Rows are points. A path goes straight from each point to the next, and from the last back to the first. The post is the endless flat space through its rows: a point in 2 columns, a line in 3, a plane in 4, and so on, so that a path can go around it. Count how often the path circles the post. Going back the other way cancels.

Post (1 x 2):
[[ 1.6 -0.3]]
Path (27 x 2):
[[ 4.0 -4.1]
 [-1.4 -5.5]
 [-4.1  3.0]
 [ 2.7  2.7]
 [ 6.6 -0.9]
 [ 2.7 -4.6]
 [ 5.2 -2.2]
 [ 6.3  3.9]
 [ 4.3 -0.4]
 [ 3.9 -3.4]
 [ 0.3 -5.7]
 [ 3.7 -1.9]
 [ 3.3  0.9]
 [-2.6  3.5]
 [-0.7 -0.8]
 [ 1.8 -3.9]
 [ 3.3 -0.9]
 [ 3.5  1.0]
 [ 4.7 -3.9]
 [ 0.5 -4.0]
 [-1.1 -1.0]
 [ 0.5 -4.1]
 [ 6.9 -2.0]
 [ 4.1  4.0]
 [-2.1  5.0]
 [-2.9 -3.3]
 [ 1.4 -4.5]]
Times around: 1

Post, 3 rows:
[[ 0.3 -0.6 -0.5  2.5]
 [ 2.1  1.8  6.5  0.3]
 [ 0.5  0.1 -1.7 -0.5]]
Path (27 x 4):
[[ 3.2 -2.2  0.4  0.9]
 [-1.3 -4.2  0.2  1.1]
 [-3.8  3.0  2.8  2.5]
 [ 1.3  2.6  5.0  2.4]
 [ 5.9  1.6 -0.4  0.5]
 [ 1.7 -2.0  1.6  4.6]
 [ 0.1 -2.6  6.3 -2.5]
 [-5.9 -2.2 -1.1  6.3]
 [ 0.1  0.6  1.0  5.4]
 [ 3.6  0.7 -5.1  4.8]
 [ 1.6 -1.8 -1.6  4.2]
 [ 2.2 -1.4 -0.7  4.9]
 [ 3.4 -3.0  1.5  1.1]
 [-2.4  0.1  3.9 -3.9]
 [-5.2  1.3 -2.8  6.9]
 [ 0.8  4.8  3.2  0.8]
 [ 6.3  4.0  4.7 -2.5]
 [ 0.6 -6.9 -2.2  6.2]
 [-1.8 -3.0 -0.3  2.5]
 [-0.8  3.6  6.6 -3.1]
 [ 0.7  6.1 -1.2 -2.8]
 [ 5.1 -1.9  1.9 10.9]
 [ 2.6 -3.1 -1.9  2.1]
 [-0.5 -1.5 -1.2  0.7]
 [-0.3  4.6  9.4 -3.4]
 [ 0.9  4.7 -6.9 -1.4]
 [ 5.8  1.1  1.0  2.2]]
Times around: 5

Post:
[[ 1.4  0.9  1.8 -2.8  1.0 -3.4]
 [-2.7 -1.3 -1.2  1.3  0.7 -1.8]
 [ 0.5 -2.5 -1.9 -2.4 -0.4 -4.7]
 [-0.9 -0.6 -5.3 -1.7  1.6  2.0]
 [ 0.4  5.1  2.2  1.0 -4.9 10.4]]
Path (23 x 6):
[[ 0.9  3.8 -8.7 -0.4  1.4  2.7]
 [-1.3 -0.6 -2.7 -2.8 -1.8 -0.2]
 [ 3.9  1.2  3.3 -5.6 -4.5  0.6]
 [ 2.3 -2.3 -0.3 -2.9 -0.2 -3.6]
 [-0.3  0.9 -6.1  0.7  0.9  4.9]
 [-0.6  5.2 -1.8 -3.4 -0.3  3.0]
 [-0.3 -0.4  0.7 -1.4 -3.2  1.7]
 [-2.6  2.6  7.1  2.8  3.7 -1.0]
 [-1.1 -0.2 -3.8  1.2  4.6  0.1]
 [ 0.4  3.7  4.2 -0.8 -1.1 -5.1]
 [-3.4 -1.6 -2.4 -2.7  3.4 -7.2]
 [-3.2  3.2  2.6  2.2 -5.9 -2.1]
 [ 2.0 -4.1 -7.2 -2.2 -4.4 -4.1]
 [-0.7 -4.0 -3.0 -0.8  3.1 -7.2]
 [ 1.8  3.1  3.2 -2.5 -4.5  7.7]
 [ 1.0  3.0 -3.2 -3.7 -2.5  7.1]
 [ 1.0  6.0 -7.6 -2.7  2.6  6.5]
 [ 3.1  0.5  6.5  2.4 -5.8 -1.3]
 [-0.5  0.7  2.0 -0.2  1.0  2.5]
 [-8.3 -2.0 -0.6  3.0  3.6 -3.1]
 [-3.8  7.6 -2.4 -0.1  1.7  5.5]
 [ 1.6  0.2 -5.7 -0.3  1.5 -1.1]
 [ 7.0  0.0 -4.0 -5.3  0.7  2.1]]
Times around: 0

Post (7 x 8):
[[-2.7 -0.2  1.4 -0.4  0.6  1.8 -1.5  0.0]
 [-1.3 -3.0 -1.9 -2.9  1.0  0.4 -1.1 -0.9]
 [-0.6 -2.6  5.0  0.5  1.2 -0.9 -3.7  1.9]
 [ 1.5  0.4 -2.8  0.1 -0.4 -3.0 -3.7 -2.3]
 [ 5.0  7.5  4.1 -1.8  3.3 -0.6  0.1  3.8]
 [-3.0 -2.5 -4.4  1.8 -5.5  5.7  1.9  1.3]
 [-5.2 -0.1 -2.8  0.1 -2.8 -0.1  2.1  2.2]]
Path (26 x 8):
[[  1.5   4.7   2.6   3.2   1.9   7.7  -0.1  -5.1]
 [  4.9   2.5   0.4  -1.3   5.8  -2.0  -0.5   3.8]
 [  2.3   3.5  -2.5  -6.4   0.1   3.0   0.1   3.6]
 [  1.9   9.2   4.2   0.1   0.3  -3.4  -1.1   2.3]
 [ -1.2  -0.5   1.9  -2.9   2.3  -1.4  -0.5  -2.2]
 [ -2.4   3.3  -0.4  -1.1   2.0  -3.8   2.4   2.8]
 [  0.8  -2.2  -0.4  -0.8   0.5  -2.5   0.7   7.1]
 [  4.6   1.1  -3.5  -6.7   2.2   1.2   0.6   0.3]
 [ -0.3  -5.2   5.5  -2.5  -0.8   3.6  -1.9  -0.1]
 [ -1.2  -5.0  -1.2  -1.0   0.1  -3.1   0.3  -0.4]
 [ -2.5  -3.8   0.8  -2.3   2.5   2.7   1.2   3.1]
 [ -7.7   2.1  -3.7  -0.2  -2.2   2.3   1.7   3.7]
 [ -1.2  -1.7  11.3   4.8  -3.2  -1.6 -10.2   0.7]
 [ -2.7   1.1   2.4   2.5  -3.9  -4.0   0.6   0.5]
 [-10.3  -1.2  -4.9   0.8  -2.4   6.0   5.5  -0.7]
 [ -2.8  -1.5  -4.9   0.8  -2.5   4.9   1.4   4.7]
 [ -2.7   4.1  -6.4  -2.2  -3.3   1.2  -1.4   0.5]
 [ -1.6   2.1  -2.0  -4.0  -0.6  -1.2   3.9   3.8]
 [  2.8   0.1  -2.3  -4.6  -3.7   5.3   2.9   4.7]
 [  6.3   7.9  -3.7  -4.6  -0.5  -1.7   1.7   4.7]
 [  3.7  -2.4   0.2  -4.6  -0.8  -0.5   1.6   2.8]
 [ -4.2  -0.7  -6.4  -7.3   0.6   3.6   8.9   1.5]
 [  0.0  -5.7  -2.8   4.0  -3.2  -2.6  -1.6   1.2]
 [ -9.6  -9.6  -2.4  -0.9  -1.0   4.1  -1.5   0.4]
 [ -5.4   5.5  -1.8   0.8  -5.7  -2.8   2.1   4.8]
 [  2.0   3.0   4.9   3.9  -3.0  -2.1   0.0   4.2]]
Times around: 5

Post:
[[ 2.4 -4.0 -0.1 -2.2 -0.9 -4.1  3.3 -0.7  2.7 -0.5 -4.3]
 [ 1.7  0.0  1.2  1.3  1.1  1.5  0.6 -1.6  2.1 -6.6  2.3]
 [ 1.1 -1.6  2.3 -4.3  0.3 -4.1 -0.1 -0.5  0.9  3.3 -3.1]
 [ 1.5 -3.5  0.6 -5.3 -2.2 -0.9  3.8  1.3  3.7 -1.6  5.3]
 [ 0.4 -1.2 -3.4 -1.5 -1.3  1.2 -1.4  2.3 -3.6  5.5 -5.7]
 [ 0.1 -2.4 -1.4  2.9  3.8 -3.0  2.1 -2.1  2.7 -3.7  2.3]
 [-2.9  1.8 -3.1 -0.5 -0.6 -5.2 -2.0 -0.2  2.2 -2.3 -2.3]
 [-2.7  1.5 -1.4  3.3 -1.5  1.7  3.0 -4.9 -1.1 -0.9  3.3]
 [-1.2  0.6  1.9  1.7 -0.1  7.9  4.9  3.4  0.2  2.2  3.5]
 [ 4.1 -0.4 -1.0  0.8 -2.3 -3.3 -1.3  1.8  0.7  7.3 -4.8]]
Path:
[[  3.5  -2.5   2.1  -2.8  -2.5  -4.7   1.3   3.6   2.0   2.1   0.3]
 [ -2.3  -3.8  -0.1   5.8  -1.5  -3.4   5.5  -2.0   2.2   1.6  -1.1]
 [ -2.7  -2.6   4.1   4.6   8.3   1.5   2.5  -5.1   0.0  -0.6   9.3]
 [ -1.6  -3.5  -3.9   1.1   4.1  -6.5  -2.9  -0.1  -2.0  -3.9  -0.4]
 [  6.8   3.5   2.5  -0.8   0.3  -1.6  -2.1   4.1   0.7  -1.4   2.7]
 [  4.0  -2.6  -1.5   1.2   4.7  -0.9   7.2  -3.1   1.6   2.6  -0.3]
 [ -0.3  -1.9  -3.9  -1.6  -3.9   0.6   1.9  -4.3   4.1  -0.5   7.5]
 [  4.3 -12.5   1.9   4.3   0.2  -1.6  10.6 -11.6  -1.1   4.0  -2.5]
 [  1.6   0.0  -4.1  -0.9  -5.2  -3.8  -5.9   7.7   2.9  -4.8   0.1]
 [  5.8   0.0  -4.2   5.3  -2.0 -10.8   4.3   2.6   5.0   4.0   1.1]
 [ -1.4  -2.4  -7.8  -1.5  -5.6   3.2   4.4   8.6  -0.2  -1.2  -0.9]
 [ -8.1   0.2   0.7  -3.0  -0.4   2.6   0.7   0.2  -2.0  -1.9   4.3]
 [ -6.8  -1.1  -2.9   2.1  -3.0  -0.3   1.3  -1.5   2.1   3.9  -4.8]
 [  4.1  -4.6   5.9  -4.5   0.2  -2.4   8.3  -4.0   4.7   6.3   2.8]
 [  0.0  -2.3  -1.6  -2.6  -1.2   2.0   6.4  -0.6   2.4  -5.2   5.9]
 [  4.3  -0.7   1.7   2.7   1.6   0.4   2.7   3.2  -1.2   4.0  -2.3]
 [ -2.0  -1.1   1.9   0.6   2.3  -1.9  -3.1  -0.9  -3.2   3.2  -0.2]
 [  4.4  -7.9  -0.2   4.8  -2.4  -4.0   4.9  -2.4   5.6  -3.1   2.0]
 [ -1.8   0.1  -3.0   2.7  -1.8   1.7   1.2   0.5   0.2  -7.0  -2.5]
 [ -3.0  -1.5  -3.1   1.8  -4.6   2.9   4.7  -3.8  -3.6   1.3  -0.2]
 [  2.0  -1.3   6.9  -1.6   0.2   0.2  -3.1  -0.6   2.6  -1.2  -1.9]
 [ -2.6  -3.3   1.4   3.1  -1.4  -3.6   5.5  -0.5   0.2   3.0  -0.9]
 [  6.1  -1.2  -3.1   0.0  -6.1  -0.5   3.8   3.6   0.4   4.3   3.7]
 [  4.9   5.0  -0.4   1.6  -0.7   3.8  -2.9   3.3   0.7   3.7  -3.0]
 [  1.0   3.7   1.9   2.5  -1.3  -1.3  -1.7   2.4   8.0   2.9  -4.8]
 [  2.9  -3.2   2.3  -1.6  -4.1   4.8  -2.6   1.7   2.4  -6.0   1.5]
 [ -0.9  -2.9   4.0   2.1   4.2  -3.5   5.2   5.7   1.1   4.8  -1.4]]
Times around: 1

Post (11 x 12):
[[-1.3 -7.0 -2.5  0.6 -1.2 -4.9 -2.9 -2.4  6.5 -4.2  7.0  1.6]
 [ 2.8 -4.1  3.2  3.1  2.7  3.5  0.1 -0.8 -4.1 -1.0 -0.1 -2.7]
 [ 1.8 -1.6  2.8  4.1  0.6  8.1 -2.2 -1.5 -1.8  0.6  2.6 -0.5]
 [-0.4  2.3 -2.0  0.4  5.9 -1.0 -2.2  1.1  1.5 -3.2  1.4 -0.8]
 [-0.9 -4.0  3.5  3.9 -3.6  0.2 -2.9  3.1 -3.8 -2.4 -0.4 -1.8]
 [ 3.1  2.7  1.6  1.4  3.0  1.8 -0.7 -1.8 -2.2 -4.0 -4.6 -3.4]
 [-2.5  0.7  1.0 -2.5  3.5 -6.5 -0.2 -3.5  2.7 -1.8  0.1  0.0]
 [ 1.7  2.1 -0.1 -0.3  2.4 -2.6  2.2 -1.2 -5.0  3.2 -1.7 -3.2]
 [ 3.6  2.6  4.2  3.5 -1.5 -3.7 -0.3 -0.9 -2.2  1.6 -0.4  1.9]
 [ 2.9 -1.9  1.5  3.9 -3.5 -3.9  4.1  5.9  1.0  1.9 -0.7  1.3]
 [-0.7 -2.6  3.1  0.9 -1.2  1.6 -0.5 -5.8 -1.7 -4.8  4.8  3.1]]
Path, 25 rows:
[[ -1.1  -0.3   2.0   4.3  -0.7   1.9  -5.8   3.2  -1.1   4.2   2.3  -3.2]
 [  0.6   0.7   3.4  -1.5  -6.9  -2.0   4.1   2.0   0.7  -0.9  -2.6   0.5]
 [  5.5  -0.3  -2.7   3.9  -3.4 -11.0   2.1   7.1   3.9   4.4  -1.4   2.8]
 [  0.7  -5.1  -5.7   1.5   2.5   2.4   2.1  -0.5   1.8  -7.5   0.1  -1.0]
 [ -0.6  -1.8  -0.2   4.0  -0.3   5.3  -6.6  -8.9   3.9  -1.7   8.4   1.1]
 [  3.8  -1.4   0.8  -0.3   2.5  -9.8   4.1   1.2   4.4  -1.0  -1.1  -0.7]
 [  1.2   1.8   1.8  -2.4  -1.8  -9.5   3.6   0.3   0.6   1.8   2.8   3.3]
 [ -0.2  -6.8   3.7   0.2   4.7  -3.8  -3.3  -0.5   0.6  -0.4   5.3  -3.9]
 [  5.2  -2.0  -2.8  -1.3   1.4  -6.8   4.9  -1.2  -1.4  -0.6   0.7  -0.9]
 [  0.8  -6.5   1.5   1.4  -0.2  -8.9   0.5  -5.4   6.2  -6.9   0.0   4.4]
 [ -4.6   1.0   5.7   5.5  -5.2  -2.2   2.6   3.3  -5.8  -0.4   0.3   4.2]
 [ -1.1   1.4   4.6   3.2  -3.1  -2.0   1.6   3.3  -2.6   4.8  -0.2   0.0]
 [ -1.1   1.2   4.5  -4.2  -2.5  -5.2   0.9  -6.7   4.8  -4.4   1.1   0.7]
 [  0.9  -0.9   0.7   0.3   0.7  -2.5   0.4   5.9  -0.2   2.4   2.1   0.1]
 [  0.1  -5.6  -3.2   4.7   3.2  -1.0  -8.3   6.3  -1.1   0.8   1.6  -2.1]
 [  5.5   3.6   0.9   4.3  -0.8  -2.7  10.9   8.8  -8.7  -2.3 -10.1   3.2]
 [  1.9   0.4  -0.8   7.6   0.5  -1.0  -4.1  -0.2  -0.5  -2.7  -1.4  -1.2]
 [  0.9   2.4   6.3   1.6  -0.9   2.4   2.5  -1.6  -7.3  -0.3  -2.8  -5.4]
 [  4.0  -6.2   5.1  -0.2   2.6  -0.4  -2.8  -0.9   3.5   1.8   4.0  -1.5]
 [  0.7  -1.4  -4.3  -4.2   6.7  -4.6   2.3  -0.3   2.5  -4.3  -3.1  -1.2]
 [ -2.0   0.5   0.1   2.2   4.8   0.5  -0.2   2.2   1.9   3.5  -2.0  -1.2]
 [ -3.0  -0.6   6.6   3.6   3.0   5.3  -2.1  -4.8  -0.7   2.6   4.8  -0.8]
 [ -2.9  -0.5  -0.9   3.7   2.0  -0.8  -3.4  -2.5   3.9   1.0   5.6  -1.2]
 [  0.0   1.3   8.9  -0.5  -4.0  -0.1   4.5   3.6  -4.5  -0.1   0.0   1.0]
 [ -2.4  -0.9   4.7   1.2  -1.2   5.3  -4.6   1.1   1.3   3.6   6.3  -3.1]]
Times around: 4

Post (17 x 18):
[[ -6.1  -2.6   4.9   1.9  -0.4   0.8  -6.9   1.6  -0.7   1.6  -2.0  -3.3
    2.7   1.1   1.5  -3.4  -3.6   6.3]
 [ -2.3  -0.5  -0.2  -5.1   2.4   0.6  -2.2  -1.5   2.1   0.1  -2.6   3.5
    3.2   4.5   1.2   4.0  -3.5  -3.8]
 [  0.1   4.2   2.9   0.8   2.1   0.3  -0.3  -3.8   2.4   3.6   0.1  -1.9
   -5.1   0.9  -4.6  -4.4   0.5  -0.8]
 [ -0.8  -3.2   3.6  -2.4   3.3  -0.5   1.6  -0.1  -1.0  -1.5  -0.3  -0.7
   -1.0   0.4   1.6  -0.4  -4.6  -1.4]
 [ -3.9  -2.3   2.3  -0.4  -3.5  -5.0   3.0   0.8   1.7  -6.6   2.1   1.1
    4.8  -1.1  -2.0  -1.9  -2.4  -1.1]
 [ -2.5  -2.4  -0.5   0.8   1.7  -2.0   1.3  -3.3  -3.0  -1.4  -3.9   0.3
   -1.3  -6.5  -2.7   0.0  -0.7  -3.8]
 [  0.2   0.9   1.1  -3.9  -3.9  -0.7  -3.6   0.7   3.7   3.6  -1.2   2.7
   -2.0   0.6   1.6  -2.1  -7.4   1.0]
 [ -3.4  -0.3   1.3  -5.7  -2.9   3.0  -2.5  -2.0   3.3   2.3  -1.4   1.4
    0.5  -3.6  -2.0   6.1   2.6   1.1]
 [ -1.0   0.1  -0.9  -0.2  -0.5  -0.3  -2.5   0.3  -3.8  -3.8   1.0  -1.7
   -1.1  -1.5   2.7  -3.7  -0.1   1.2]
 [ -0.1  -1.1   4.5   0.4  -2.8 -10.9  -5.9   0.7   0.3  10.1  -4.0   0.9
   -3.3   0.5   3.4  -0.5  -0.8  -7.6]
 [ -1.9   0.6   0.9   0.1  -1.0  -2.4  -5.2   0.4   0.4   0.6   2.7   1.8
   -2.5   0.6  -1.2   1.1  -6.5   3.6]
 [ -3.7  -0.7   1.8  -3.4  -0.6   1.1  -2.9   4.9  -2.1  -0.9  -0.5   0.4
   -0.8  -2.2  -3.4   0.5   0.0  -2.1]
 [  0.4   1.3  -1.9   0.8   1.1  -0.6   3.1  -0.3   4.8   0.2   1.6  -2.1
   -2.5   0.5  -0.7  -2.9  -3.4   1.7]
 [  2.8  -8.3  -2.5   6.4  -5.9  -1.2   3.8  -4.8  -1.9  -5.3  -4.9  -0.7
    2.7  -1.0  -1.2  -1.3  -0.2   9.8]
 [  4.0   1.3  -0.5  -4.5   0.0  -2.2  -0.5  -2.1   4.0   1.7  -0.9  -5.4
   -3.3   0.2  -6.7  -3.6  -2.2   5.3]
 [ -3.1  -0.6  -0.4  -3.5   2.6  -0.9   2.4   1.4  -3.4  -3.5  -4.4   3.7
    1.5   0.5   2.3  -0.1   2.8   1.2]
 [  2.2   4.5  -0.2   3.3  -2.1   0.0   4.9  -4.0  -1.1  -0.1  -1.9  -4.5
   -2.1  -1.0  -5.5  -2.7  -2.8   1.9]]
Path:
[[  2.8  -1.1   0.3   0.9   0.4  -1.7  -3.2  -4.1  -0.5  -2.1  -1.5  -3.7
   -3.3   1.6   2.9  -0.9   1.9   3.4]
 [ -3.7  -1.3  -6.3  -9.8   4.1  -0.5  -1.9   3.0  -0.4  -5.6  -8.4   2.6
    4.6   2.3  -0.1  -0.5   0.2   2.3]
 [  2.7  -2.1   2.5  -3.0   5.5   2.2   2.8  -2.4  -3.6  -3.4   3.5  -4.0
   -4.3   4.0   1.8   0.2  -0.1   4.0]
 [ -6.7   0.6  -3.0   3.7   3.7   4.0   1.3   1.1  -1.7  -1.5   0.9  10.2
    0.3   1.1   4.7  -1.4  -1.2  -0.3]
 [ -4.0  -3.8   5.0  -7.6  -2.9   6.2  -0.5   1.2   7.0  -2.3   0.2   5.0
    4.5  -3.9   1.1  -4.5   3.6   6.4]
 [ -0.7   6.1   0.2  -2.8   1.9  -1.6   6.3  -2.3   3.2  -3.1  -0.2  -3.6
    1.3  -1.1   0.1  -0.1   0.6   1.1]
 [  1.5   1.9   2.6  -5.2  -2.4  -7.3  -0.7  -2.7  -1.4   3.1  -9.5  -1.9
    0.3   0.8  -6.4  -1.2  -1.2  -4.1]
 [ -0.8   0.1   1.3   6.3  -6.3   1.6   5.9  -1.4   2.1   3.5  -2.8   0.3
   -2.0  -0.1  -4.9   1.8  -5.8  -1.1]
 [ -3.2  -3.7   4.1   6.4  -3.0  -2.0  -4.1  -0.7  -1.5   1.2   4.0   2.1
   -1.5  -0.1  -2.2   0.0  -2.3  -0.9]
 [ -1.9  -1.7  -0.1  -5.0   0.9  -0.7  -8.2   3.8  -5.3   0.1  -2.4  -0.2
    4.6  -4.3  -3.0   0.4 -13.2  -3.9]
 [  5.1  -0.8   2.7  -1.3  -6.3   6.7  -5.0  -1.6   1.9   2.8  -5.6   0.2
   -4.3  -2.5   6.3  -8.3  -4.6  -2.0]
 [ -1.7  -1.3   8.1   1.9  -1.5  -0.5  -4.4   0.9  -8.9  -1.9  -5.6   0.5
   -0.5   3.9  -5.7   3.4  -2.5   1.5]
 [ -2.7  -1.3  -0.6  -2.3  -5.9   4.2   2.9   1.6   2.0   0.6  -3.1  -1.3
   -1.8   0.2  -4.1   5.7   0.1   3.8]
 [ -0.1   9.2   4.5  -0.8  -2.2  -7.3  -1.4  -0.4  -3.8   9.1   3.6  -0.9
   -6.9   2.9  -6.8  -0.4  -3.9   0.5]
 [ -1.3  -5.2   0.3  -0.5   0.1   1.3  -1.1  -5.3  -0.6  -4.9   3.5   5.9
    3.0  -5.7   3.4  -0.5  -2.1  -3.3]
 [  0.7  -7.1  -0.9  -1.7   1.1   1.5  -8.5   3.7   3.8   2.4  -5.4   6.3
    2.6   3.3   2.9  -0.2  -4.8  -1.1]
 [  2.0   1.7  -3.8   0.9   3.5  -3.9  -4.7  -4.1  -0.8   4.8  -8.8   5.2
   -4.2   3.2   5.7  -0.8  -0.1  -3.7]
 [ -0.4   0.8   3.2  -0.4   5.2  -1.4   0.7  -0.8   5.3  -0.8   3.8  -0.5
   -0.9  -0.8  -1.8  -2.2  -8.0   2.2]
 [ -2.3  -0.6   7.0  -0.5   2.4  -0.9   0.8   3.8   4.4   3.1   1.5   1.9
   -1.0   3.7  -2.2  -5.7  -4.0  -1.5]
 [ -5.5  -0.9  -2.7  -3.9   3.7   1.3   5.3   0.8   0.0  -4.5   6.0   0.0
   -0.6  -5.6  -1.2   0.7  -6.0  -0.8]
 [ -6.8  -0.3   3.0  -3.2   4.3   2.9  -6.3  -5.4  -0.6   1.2  -7.2  -0.6
   -0.7   3.5   0.5  -2.4  -1.5   1.9]
 [ -0.7  -6.0   0.9   0.5   1.2  -0.1  -7.7  -5.0  -1.3  -3.0  -9.7  -1.0
    0.6   2.3   1.9  -5.0   1.2  -1.0]
 [  0.7   0.4   2.4  -0.8   4.8  -3.6  -1.6   1.4   2.4   4.3  -2.8   4.3
   -2.4   5.8  -8.7   6.9  -1.7  -5.0]
 [  0.7   4.0  -0.1  -2.0   4.8   2.8   7.4   1.4  -0.7  -0.6   0.4   0.3
   -5.9  -3.6   0.8  -4.9  -0.6   1.1]
 [ -3.7   4.0   2.4  -2.4  -1.0   3.8   6.5   1.1  -1.3   0.0   5.3  -3.5
   -2.6  -3.2  -0.6   3.2  -0.7   2.1]
 [ -2.6  -2.3   3.0  -7.7   2.6   0.1  -3.9   3.8   3.4   7.1  -4.7  -2.7
   -2.0   0.6  -0.7   1.2  -6.2  -0.4]
 [ -4.9  -5.1  -1.7   7.6   4.5   0.1  -7.8  -6.3   1.8  -1.2  -2.7   1.3
   -1.1   0.6  -3.8  -2.0  -5.0   3.5]
 [  3.4   0.9   6.8  -3.8  -2.3   1.5   0.9  -2.5   3.7   1.1   0.1   2.8
   -4.8  -0.4  -2.6  -1.6  -1.5   6.1]
 [  3.6   3.5  -0.3 -10.6   4.9  -4.9  -6.4  -2.1  -1.2   1.1   2.2  -2.9
   -1.5  -4.7  -1.4   4.4  -7.8  -3.5]]
Times around: 1
